Rows are points. Two turns around zero, p and q, are shown by what they do to some points. Where does a point land after both, in the order given? Backwards means that the second turn is done in reverse. Each puzzle has new turns, and all numbers are rounded.
In the rows, zero is written as 128.

Turn p:
[134 111] => [144 119]
[134 103] => [149 114]
[146 131] => [139 142]
[100 187] => [ 68 153]
[126 107] => [141 111]
Turn q:
[150  82] => [168 160]
[143 128] => [125 143]
[110 141] => [119 108]
[110 161] => [100 103]
Where do these land?
q, then p: [145 125] => [116 140]
q, then p: [140 136] => [114 128]
p, then q backwards: [94 82] => [ 71 135]
p, then q: [106 139] => [140 106]
p, then q: [155 158] => [ 89 119]

Turn p:
[127 127 143] => [140 127 119]
[161 128 136] => [118 150 104]
[ 82  98 120] => [133  75 144]
[160 110 107] => [ 89 134 112]
[109 177 134] => [159 154 162]
Turn q:
[116 137  99] => [114 101 139]
[102 136 127] => [102 123 121]
[107 113 104] => [105 120 153]
[186 138 176] => [190 156  94]
[129 117 135] => [129 140 132]
Where do these land?
p, then q: [125 140 105] => [117 141 108]
q, then p: [139 143 151] => [104 141 139]
p, then q: [117 111  76] => [ 88 166 124]
p, then q backwards: [146  97 131] => [109 157 136]
q, then p: [112 149 177] => [103 137 177]

Turn p:
[137 107 129 154] => [144  97 125 130]
[132 105 140 156] => [137  93 125 140]
[133 193  89 135] => [105 147 164  68]
[ 86 140 141 102] => [108 161 146 159]
[138 110 112 115] => [153 137 116 125]
[129 144 140 152] => [108 107 137 122]
[142  97 145  81] => [141 154  81 152]
Turn q:
[109 100 123 110] => [129 100 106 143]
[129 137 139 162] => [130 131 144  95]
[128 143 158 125] => [158 137 140 125]
[175 151 158 106] => [149 157 172 158]
[ 98 141 104 103] => [128 141  83 138]
[129  96  86 162] => [ 74 102 123 108]
Where do these land?
p, then q backwards: [121 146 120 113] => [139 148 121 137]
p, then q: [129 152  82 142] => [164 135 139 165]
p, then q: [111 122 101 131] => [143 136 155 134]
q, then p: [160  80 156 115] => [134  77 108 163]
p, then q: [118 140 181 140] => [126  96  99  91]

Turn p:
[112 158 111 105] => [118 171 125 124]
[147 103 132 103] => [148 116 102 108]
[ 89 120 162 165] => [140 111 188 137]
[139 161 143 155] => [124 131 136 174]
[117  84 131 103] => [148 113 126  82]
[146 161 109 157] => [ 94 132 121 165]
[147 108 107 108] => [123 120  97 105]
Turn q:
[101  86 133  96] => [147 153 131 179]
[143 150 168 121] => [102 136  89 118]
[146 136 102 167] => [137 115 152  86]
[141 135 121 142] => [125 124 135 108]
[113 144 120  96] => [110 109 127 158]
[ 97  93 112 171] => [191 128 144 120]
[154 151 139 103] => [ 85 131 119 127]
Where do these land?
q, then p: [103 104  88 153] => [163  96 103 151]
q, then p: [120 191 127 122] => [119 108 144  70]
q, then p: [157 140 147 134] => [124 160 130 110]
q, then p: [125  98 148 139] => [117 142 106 153]
p, then q: [135 106 130  92] => [ 97 132 155 140]
